Every row gives one point. To make a cloud, some directions were put in groups of two or more. Within a group, all points are equally far from the middle, so they leave a hole (a ring in 2 directions, a hollow ball in 3). The other directions are filled evenly. Then the cloud was stretched, turned, moved and blurred a little. Count the holes, and give their numbers of directions, smallest first.
In the rows, 128 means zero.

Cloud (15 x 2):
[[134  78]
 [142 161]
 [115 134]
 [124 141]
 [170 109]
 [ 67 122]
 [148  99]
 [123 157]
 [143  86]
 [ 91  99]
 [108 138]
 [106 100]
 [142 173]
 [107 160]
 [157 145]]
Holes: 0

Cloud (14 x 2):
[[168 135]
 [ 96 145]
 [127 162]
 [167 111]
 [169 129]
 [109 156]
 [166 140]
 [113 159]
 [165 102]
 [ 93 143]
 [141 160]
 [ 87  98]
 [ 91 139]
 [100 148]]
Holes: 1 (2)

Cloud (21 x 3):
[[179 137 121]
 [106 131 148]
 [150 118 147]
 [129  78 116]
 [187 120  99]
 [126  99 108]
 [138 137  96]
 [140  74 104]
 [112 120 114]
 [189 111  95]
 [186 125 114]
 [182 126 122]
 [104 145 113]
 [165 153 130]
 [155 100  91]
 [130 107 148]
 [179 125  96]
 [110 110 125]
 [176 127 130]
 [168 158 108]
 [152 141  94]]
Holes: 1 (2)

Cloud (21 x 3):
[[142  88 125]
 [139 146 173]
 [130  95 167]
 [140  86 131]
 [132  86 152]
 [ 86 118 143]
 [131  89 159]
 [ 89 135 123]
 [136 135 177]
 [122  84 145]
 [ 98 116 167]
 [ 99 115 167]
 [165 160 103]
 [117 101 171]
 [ 92 128 114]
 [176 125 139]
 [172 149 104]
 [161 107 155]
 [124 174 124]
 [106 112 101]
 [145 119 174]]
Holes: 1 (3)

Cloud (31 x 4):
[[ 96 151 152  92]
 [162 118 102 144]
 [118 145 123 155]
 [134 169 155 151]
 [163 147 102 148]
 [117 132  64 151]
 [ 64 170 131 131]
 [121 130 186 117]
 [148 161 160 119]
 [132 149  78 130]
 [122 127 157 120]
 [138 192 142 132]
 [129 130 121  90]
 [ 87 163 143 156]
 [126 158  75 124]
 [123 139 186 124]
 [141 136 160 152]
 [159 153 160 133]
 [ 95 105 127 100]
 [ 92 177 144 115]
 [ 90 151 150 140]
 [162 160 117 141]
 [140 163 128 142]
 [142 108 114 107]
 [145 131 146 108]
 [ 87 124  79 121]
 [130 180 123 118]
 [141 190 115 123]
 [106 128 199 122]
 [ 81 177 123 130]
 [180 130 118 152]]
Holes: 0

Cloud (30 x 4):
[[116 145 171 150]
 [137  81 158 137]
 [126  84 136 130]
 [163 104  93 130]
 [120 171  91 111]
 [ 96 143 156 144]
 [ 80 117 146 114]
 [121 106 158  92]
 [107 156 162 113]
 [177 145  92 143]
 [103 158 102 125]
 [104 134  90  90]
 [121 121  88  89]
 [182 117 105 112]
 [124 146 172 149]
 [128 127 112  74]
 [123 169 138 107]
 [167 113  96  99]
 [ 99 147  90  94]
 [ 80 118 159 113]
 [160 104 126 164]
 [138  94 163 109]
 [100 155  92 101]
 [157 100  97 130]
 [116 159 105 140]
 [161 107 169 162]
 [179 151 127 134]
 [150 156  95 148]
 [102 101 167 103]
 [108  88 155 118]]
Holes: 2 (2, 2)

Cloud (55 x 6):
[[135 154 147 122 175 106]
 [144 129  91  86 131 166]
 [134 140 145 142 150  80]
 [134  84 162 160 168 135]
 [130  96 135 173 163 113]
 [125 160 164 148 111 102]
 [176 118  93 136  98 114]
 [143 151 147 199 154 110]
 [122 131  86  93 117 100]
 [123 136  73 140  69 115]
 [ 92 166 163 139 104  83]
 [137 110 161  98 114 117]
 [112 109 138 151 113 130]
 [138 115 108 106 186 112]
 [109 129 106  95 157 126]
 [147 135 114 109 136  91]
 [171 115  89 109 131 114]
 [110 110  84 134 162 125]
 [ 70 122 124 104 148 134]
 [130 118 107  82 126 115]
 [114 157 127 130  85 142]
 [186 101 134 167 135  90]
 [109 113 187 126 128  85]
 [172  98 152 140 141 127]
 [154 126 156 163 161 101]
 [142 112 154 140 151 151]
 [152  97  73 142 164 112]
 [146 142 181 101 179 170]
 [134 148  80 113 125 138]
 [160 101  74 103 138 111]
 [121 126 105  67 153 170]
 [135 150 169 147 162  73]
 [148 117 120 111 147 159]
 [140 113 122 106 126 194]
 [134 154 109  97 117 139]
 [189 117 131 170 108  94]
 [149 171 127 115  94 109]
 [129 141 138 155 170 142]
 [ 99 135  96  97  89 147]
 [131 122 126 183 106  96]
 [195 118 139 134 182 126]
 [117 115 108 150 100 117]
 [163 146 140 134 153 162]
 [132 133 139 161 155 156]
 [112 165 104 127  95  65]
 [135 139 150 164 103 107]
 [154  86 161 153 118 145]
 [127 107 114 130 127 160]
 [185  92  70 120 147 126]
 [126 154 123 121 163  99]
 [105 133  89  98 148 172]
 [138 102  95 112 163 144]
 [110 165 116 136  87  96]
 [ 99 140  72 150  96 127]
 [ 72 162 160 115 159 145]]
Holes: 0

Cloud (51 x 6):
[[139 129 142 132 111 168]
 [116 158 127 148 157 135]
 [154 116 132 158  96  92]
 [ 77 118 149 163 156 171]
 [ 70  85 138 131 165 195]
 [108 124 132 113 114 159]
 [136 101 149 159  79 104]
 [159 125 111 137 129 121]
 [109  70 156 128  58 144]
 [135  92  99 121  96 134]
 [106 103 129 118 129 144]
 [144  93 136 125 100  76]
 [109 174 134 131 150  96]
 [153 153 166 124  95  85]
 [136 151 100  82 103 139]
 [135 118 107 102 161 172]
 [109 165 169 152 132 129]
 [110 152 142 117 102  74]
 [160 147 145 145 143 157]
 [142 127 105 137 142 130]
 [149  94 138 115  94  65]
 [136  86 115 143  81 163]
 [152 145 145 113 173 145]
 [153 145 164 162  71 101]
 [ 89 126 152 160 125 140]
 [104 107 155 171  96 104]
 [120 188 126 137 151 103]
 [117 151 109 123 158 123]
 [168 155 132  88 150 102]
 [119  63 139 117  75 157]
 [136 171 151 123 143 112]
 [172 155 139 107 135 108]
 [153 102 130 139  83 118]
 [145 126 140 114  67  67]
 [ 97 130 115  83 126 139]
 [161 117 160  89  73  90]
 [137 126 140 175 150 163]
 [119 168 162 142 147 150]
 [118 101 142 110 119 169]
 [155  79 128 105  75 115]
 [129 149 138 158 129 152]
 [142 175 132  87 166  94]
 [ 95  73 123 102 115 143]
 [162 167 115  85 142 112]
 [113 154 130 153 166 176]
 [178 143 156 127  81 111]
 [141 136 150 171 121 117]
 [182 116 107 122 118 108]
 [128 140 149 147 118 129]
 [113 107 133  74 159 167]
 [150  87 127 117  93 120]]
Holes: 0

Cloud (86 x 8):
[[114 145 154 142 115 153 162 188]
 [143 121 132 118 117  84 105 160]
 [106  87  91 160 128 132 126 185]
 [108 120  87  98 144 153 108 150]
 [175 160 114 150 103 140  98 145]
 [129 191 107 110 139 135  90 127]
 [168 167  95 129 100  89  86 109]
 [161 108 117 161 107 112 141 111]
 [158 150  95 138 102 125 161 161]
 [170 138 109 164 113 136 152 141]
 [161 128  95 173 143 103 125 131]
 [172 137 149 114  77 120 139  90]
 [167 143 110 167 130 147 137 154]
 [149 108 182 152 115 127 136 115]
 [122 133 109 175 116  99 146 173]
 [145  99 146 128 156 157 134 149]
 [ 99 173 104 118  93 116 151 107]
 [ 79 127  94 177 162 134 152 166]
 [103 168  82 132 137 145 128  97]
 [ 98 147 113 151 120 108 107 106]
 [100 193  92 143 104 124 133 147]
 [163 172 129 159 156  99 114 137]
 [154 154 100 161  81 124 144 127]
 [117  81 132 144 110 148 108 145]
 [159 101  87 160 105 116 123 165]
 [127 199 104 116 126 137 106 143]
 [149 155 125 141 150 107  69 111]
 [132  83 121 173 131 146 129 174]
 [ 86 119 158 125 110 143 119 137]
 [112 108 164 158 121 117 142 126]
 [ 85 157  88 159 144 175 125 142]
 [104 177 118 141 147 110 141 145]
 [157 131 117 134 101 144 157 103]
 [ 81 159  94 145 143 146 156 114]
 [190 162 166 113 105 131 106 144]
 [190 120 125 118 121 101  63 116]
 [110 147  87 144 128 164 171 151]
 [170 181 117 145 130  94 104 109]
 [ 85 125 109 171 147 169 165 175]
 [126 140 129 117 144 135 166 145]
 [151 144 138 101  63 119 144  98]
 [ 92  78  84 141 110 122 146 145]
 [120 167 144 107 145 138 119 151]
 [186 152 150 168 152 113 101 163]
 [ 74 162  81 121 111 148 120 105]
 [101 166  98 117 127 153 125  88]
 [114 117 141 158 103 122 167 181]
 [ 84 150 124 114 113 150 170 120]
 [137 102 108 163 121 120  96 115]
 [153 113  73 108 114 135 135 156]
 [166 149  80 148 151 103  90 126]
 [107 153 123 182 125 106 137 168]
 [ 85 130  98 180 163 155 138 181]
 [181 111 155 102 122 114 102 103]
 [176 126 109 141 101 101 153 164]
 [184 101 111  94 109 111  87 104]
 [ 94 158  90 106  93 155 132  96]
 [113 123  96  99 146 159 105 143]
 [118 200 131 155 104 169 128 122]
 [129 164 165 182 135 112 122 134]
 [137 160  52 134 127 102 116 130]
 [114 200 133 107 121 140 110 119]
 [126  89 137 132  95 157 149 160]
 [ 98 171  86 130 131 169 114 113]
 [ 98 132 129 128 157 143 103 177]
 [ 89 177 112 147 127 123 152 167]
 [184  95 128 134 134  87 132 158]
 [147  80  83 114 120  99 143 122]
 [113 171  87 117 149 128  92 151]
 [111 195 120 139  89 125 153 147]
 [104 103 119 161 109 110 146 122]
 [ 97 132  51 154 132 109 120 143]
 [151 130 139 139 173 115  74 154]
 [157 140 198 169 136 125 142 157]
 [174 147 125 168 123  88  96 158]
 [112 157 166 174  91 131 139 127]
 [164 159 137 114 113  78 107 122]
 [153 147  90 144  98 154 129 123]
 [ 94 120 112 109 148 141  98 161]
 [169 160 160 143 114 146 112 174]
 [155 178 100 147 133 154 111 135]
 [ 97 146 136 110  75 148 125 116]
 [155 178  96 120 144 102  95 137]
 [ 85 174 123 153  95 121 141 131]
 [117 120 111 184 161 152 108 171]
 [139  79 148 163 129 147 144 145]]
Holes: 2 (4, 4)

Cloud (88 x 9):
[[152 160 138 109 169 160 158  89 120]
 [151 105 122  86 156 116 146 103  98]
 [110 140 105  82 121 187 158 101 162]
 [132 128 176 148 119 132 133 162 185]
 [106 126 132 118 122 172 168  89 105]
 [117 141  73 137 120 119 106  85 141]
 [122 104 102 143 142 163 129 111 112]
 [117 161 117 151 161 131 145 101 133]
 [117 153 157 120 147 177 174 102 151]
 [150 117 134 107 175 123 164 131  95]
 [ 80 157 167 172 148 122 155 128 176]
 [ 94 134 110 169 140 128 127 101  99]
 [160 190 140 123 140 111 145 111 127]
 [ 72 120 156 117 133 174 147 131 129]
 [ 66 150 100 115 104 142 155 114 127]
 [144 153 152 123 145 144 145  57 159]
 [ 96 168 140 128 134 109 184 133 114]
 [123 118 109 145 171  99 145 103  96]
 [109  96  97 120 155 142 121 120 177]
 [123  87 119  93 146 129 151  79 158]
 [115 116  66 106 143 119 115 137  98]
 [100 148  83 117  79 129 133  77 126]
 [ 68 111  88 118 126 109 123  71 189]
 [101 158 124 164 124 142 156 121 154]
 [164 118 123 146 160 167 120 113 153]
 [ 95 102 145 126 182 103 150 126 106]
 [126 124 105 112 134  83 166 151 145]
 [132 146  99  82 191 104 139 124 135]
 [ 99 160 115  81  94 161 119  79 126]
 [176 139 122  87 170 128 113 107 139]
 [111 170 157 112 112 158 145  94 129]
 [128 154 177 115 177 124 114  85 160]
 [ 87 117  99  97 127  87 172 111 129]
 [151 134 162 123 147 127 121 154 120]
 [143 137 116 112 172  63  99  87 159]
 [146 121 103 163 141  92  91  83 150]
 [127 108 150 130 128 161 116 146 166]
 [ 77 149 147 167 105 124 135  99 140]
 [107 126 111 142 112 113 114 125 202]
 [ 97 172  93 105 153 142 126  97 164]
 [123 123  82  92 115  83 171 134 141]
 [180 161 125 129 138 160 112 112 149]
 [161 123 130 109 138 119 113 134 122]
 [124 133 111 120 180 124 154  74 113]
 [147 127 105 112  86 181 145 122 120]
 [157 132 136 116 126 131 163  68 160]
 [119 143 154 104 146 177 149 157 160]
 [114 129 110  69  95 159 135 108 142]
 [108 135 153  80 144 127 134  78 161]
 [136 163  99 104 103 142 106 114 158]
 [ 81 171 152 160 140 123 124 120 135]
 [103 159 138 136 174 162 126 149 107]
 [137 110 115 151 169  57 123  95 164]
 [129 154 110 131 174  88 146  84 126]
 [111 170 122  73 117  99 158  63 128]
 [114 126 117 161 158 148 108 172 132]
 [134 142 172 172 147 137 111  90 107]
 [119 115 108 130 168 142 113 152 158]
 [136 158 121 134 115 117 142  60 164]
 [ 92 152 145  85 116 167 147  84 118]
 [ 68 122 124 137 143 118 153  83 173]
 [ 66 147 119 123 131 175 142 121  98]
 [110 171 124 101  74 131 180 118 141]
 [140 169 166  98 157 148 161  92 140]
 [169 115 105 115 181 143 120 121 151]
 [131 135  87 112 142 178 135 113 148]
 [104 131 162 101 190 131 143  60 147]
 [ 85 115 142 135 122  91 113 108 177]
 [110  95 135 136 137 148 171 125 153]
 [122 131 140 163 197 135 102 160 138]
 [123 139 134 187 179 102  83 137 135]
 [123  85 111 106 120 145 116  98 143]
 [128 157 135 117 147  84 120 104  93]
 [138 119 101 130 119  78 145 158 105]
 [137 150 187 171 126 141 154 105 153]
 [ 96 126 110 166 120 111 144  94 126]
 [104 172 143 111  97 119 158 155 117]
 [145 144 115 142 182  71 100  99 148]
 [132 126 163 141 123  88 150 139 116]
 [135 139 127 133 132  81 123 145  72]
 [160 132 110 147 128  89 142  81 174]
 [ 93 130 179 128 160 168 117 125 165]
 [134 122  60 101 131 111 136 146 120]
 [107 123 174 126 192 127 159 120 154]
 [115  82 121 162 163 155 102  96 159]
 [106 140 104  83 127  78 137 111 143]
 [159 130 172 146 163 139 165 117 116]
 [ 85 166 129 109 159  96 133  71 186]]
Holes: 2 (2, 4)
